Each point is reached from the start by the listed moves, each made once or not at all, plus a little noise. Is the number of moves made odd or even? Then give how often each move was made.
In the rows, 128 means zero.

Moves:
(1): [167 137]
(2): [109 163]
Start: [137 149]
Points:
[174 155] -> odd (1, 0)
[135 149] -> even (0, 0)
[116 184] -> odd (0, 1)

Moves:
(1): [157 141 105 121 143 136 132 117 123 118 149]
(2): [128 156 130 138 131 118 142 138 128 120 123]
(3): [144 123 149 137 110 110 138 133 140 124 152]
(4): [128 114 113 140 148 116 124 154 126 107 129]
(5): [124 138 152 103 156 144 128 132 102 111 166]
(6): [131 130 141 150 129 158 115 139 130 146 125]
(7): [135 115 122 132 143 131 160 134 126 138 138]
(8): [147 132 128 111 129 126 125 150 121 145 123]
(9): [123 134 114 112 144 125 142 138 166 133 140]
(10): [122 139 125 127 169 105 102 116 133 162 143]
(11): [107 125  90 124 110 122 124 154 119 145 159]
Start: [143 126 104 148 114 160 158 118 143 136 119]
Points:
[144 182 107 126 170 139 151 197 157 198 226] -> even (0, 1, 1, 0, 1, 1, 0, 1, 1, 1, 1)
[135 123  62 139 150 109 190 156 186 196 207] -> odd (0, 0, 1, 0, 0, 0, 1, 0, 1, 1, 1)
[151 163 101 113 184 147 180 194 144 115 159] -> odd (0, 1, 0, 1, 1, 0, 0, 1, 1, 0, 0)
[160 156  74 142 148 138 176 181 113  89 229] -> even (1, 1, 1, 1, 1, 0, 0, 0, 0, 0, 1)
[157 128  77 142 153 137 171 188 183 234 201] -> odd (0, 0, 1, 0, 0, 1, 1, 1, 1, 1, 1)
[184 165 114 119 204 186 122 136 111 175 186] -> odd (1, 0, 0, 0, 1, 1, 0, 1, 0, 1, 0)

Moves:
(1): [156 123 124 138 145 131 145 140 131 116 129 128 113 143 113 132 127 122
 106 127 128 128 141 102 145 135]
(2): [142 160 108 130 135 110 136 108 135 148 124 131 126 116 117 110 117 131
 105  97 131 116 122 140 123 127]
(3): [128 137 143 135 120 117 129 132 119 125 121 132 116 133 132 141 133 128
 140 130 139 131 139 125 111 149]
(4): [130 106 127 158 139 127 127 129 115 142 151 137 102 132 128 133 131 136
 143 137 113 128 108 151 107 113]
(5): [124 138 146 112 145 128 116 130 121 119 121 120 128 137 125 147 129 140
 115 134 129 137 118 137 129 119]
(6): [139 127 126 118 128 149 132 114 112 122 122 115 124 128 131 124 133 128
 140 124 130 132 135 124 128 122]
(7): [125 135 135 146 129 112 168 133 114 127 135 106 134 131 140 123 132 138
 137 131 130 127 109 116 135 121]
(8): [121 146 125 135 131 153 129 151 119 143 136 125 131 116 103 134 103 131
 143 130 125 130 124 119 121 118]
(9): [110 123 136 131 140 136 140 118 149 125 109 104 123 129 123 129 122 123
 140 128 138 112 127 137 146 127]
(10): [152 119 130 147 130 124 132 126 109 169 123 130 142 152 121 153 115 102
 119 118 146 133 132 129 125 114]
(11): [134 129 150 127 137 134 139 114 133 122 160 136 134 109 105 143 126 150
 139  95 141 132  99 117 127 146]
(12): [122 116 131 119 145 119 151 126 129 141 123 157 121 126 133 129 118 110
 135 112 114 125 105 122 132 123]
(13): [124 130 115 141 125 140 122 130 142 118 115 137 136 118 127 132 120 130
 126 136 138 131 126 124 118 141]
(14): [118 131 110 135 132 134 138 113 133 112 141 130 133 153 130 146 126 126
 118 128 124 124 132 142 128 126]
(15): [134 138 116 116 141 134 116 135 148 145 141 107 118 143 151 114 131 125
 138 123 128 127 105 116 123 129]
(16): [129 134 122 140 120 116 136 112 131 114 145 124 114 116 138 148 140 114
 135 127 127 116 122 121 113 131]
(17): [120 137 118 123 129 129 148 127 126 141 128 107 126 123 108 113 169 116
 108 118 142 143 136 132 118 148]
(18): [131 134 110 119 133 138 120 118 113 124 119 140  99 134 125 134 128 159
 120 112 163 109 106 107 128 130]
(19): [138 129 115 121 133 120 129 134 123 127 112 106 135 131 104 149 132 132
 135 126 108 107 136 134  97 132]
(20): [148 133 124 123 129 136 122 116 136 142 145 130 117 146 123 137 140 136
 136 152 135 123 118 126 135 126]
(21): [125 110 109 127 138 118 120 159 124 119 118 136 133 127 148 123 139 117
 124 144 159 129 118 165 136 153]
(22): [133 138 124 121 120 127 130 126 136 108 138 125 112 130 113 127 140 124
 133 115 120 148 118 130 123 102]
(23): [124 127 121 129 143 123 130 121 145 150 120 135 137 109 150 143 104 130
 136 115 145 119 158 108 117  95]
(24): [135 130 116 108  98 141 133 129 134 130 135 137 117 119 131 135 140 155
  94 132 105 128 135 146 130 120]
Start: [108 110 132 126  86 120 109 111 146 112 119  97 115 116 112 134 121 114
 122 132 128 107 163 101 121 135]
Points:
[153 127  73 143 100 100 169 124 184 108 171  83  63 159 190 197 154 125
 104 162 173  81 160  89 116 138] -> even (1, 0, 1, 0, 0, 0, 1, 0, 0, 0, 0, 0, 0, 1, 1, 1, 0, 0, 0, 1, 1, 0, 1, 1)
[161 165  70 140 114 150 157 105 136 169 121  68  11 133  11 176 155 173
  85 110 151  53 150 113  75 155] -> odd (1, 1, 1, 1, 0, 0, 0, 1, 1, 0, 0, 0, 0, 0, 0, 0, 1, 1, 1, 1, 0, 0, 0, 1)
[151 145  49 171 162 139 190 109 130 199 138  72  55 164  80 205 120 155
  44 119 222  75 127 141 123  90] -> odd (1, 1, 0, 1, 1, 0, 1, 1, 1, 1, 0, 0, 0, 1, 0, 0, 1, 1, 0, 1, 1, 0, 1, 1)
[172 117  62  88 137 179 129 104 143 144 128  87   7 163  77 177 184 166
  80 126 125  82 101  87  74 136] -> even (1, 0, 0, 1, 1, 1, 0, 0, 0, 0, 0, 1, 1, 0, 1, 0, 1, 1, 1, 1, 0, 0, 0, 1)
[107 161  96 143 174 111 180 138 159 110  66 112  58 102 100 177  69 132
 116  81 226  83 112  68 122 107] -> odd (1, 1, 1, 0, 1, 0, 1, 1, 1, 0, 0, 1, 1, 0, 0, 0, 0, 1, 0, 0, 1, 1, 1, 0)
[ 99 124  93 133 139 128 188 111 146 115 102  59  96 141 108 203 104 101
 203 126 160  77 144 114 100  91] -> even (0, 0, 1, 0, 0, 1, 1, 1, 1, 0, 0, 1, 0, 1, 0, 0, 0, 0, 1, 1, 1, 1, 1, 0)
[140 198 102 125 123 133 164  89 131 167 133  39  81 152  55 226  94 191
 102  49 171  55  82 101  82 131] -> odd (0, 1, 1, 0, 1, 0, 1, 1, 1, 1, 1, 0, 0, 1, 1, 0, 0, 1, 1, 0, 0, 0, 0, 1)
[125 125  84 107 163  98 202  79 152 176 130  88  50  88  79 189 156 196
 100  71 186  54  64 147  89 126] -> even (0, 1, 0, 1, 1, 0, 1, 0, 1, 0, 1, 1, 0, 0, 0, 0, 1, 1, 1, 1, 1, 0, 1, 1)
[139  68 114 150 199 131 140 116 140 137 148 115  49 190 110 208 107 113
 112  78 201  85  49 118 135 144] -> odd (1, 0, 0, 1, 1, 0, 0, 0, 1, 1, 1, 1, 0, 1, 1, 0, 0, 1, 0, 0, 1, 0, 0, 0)
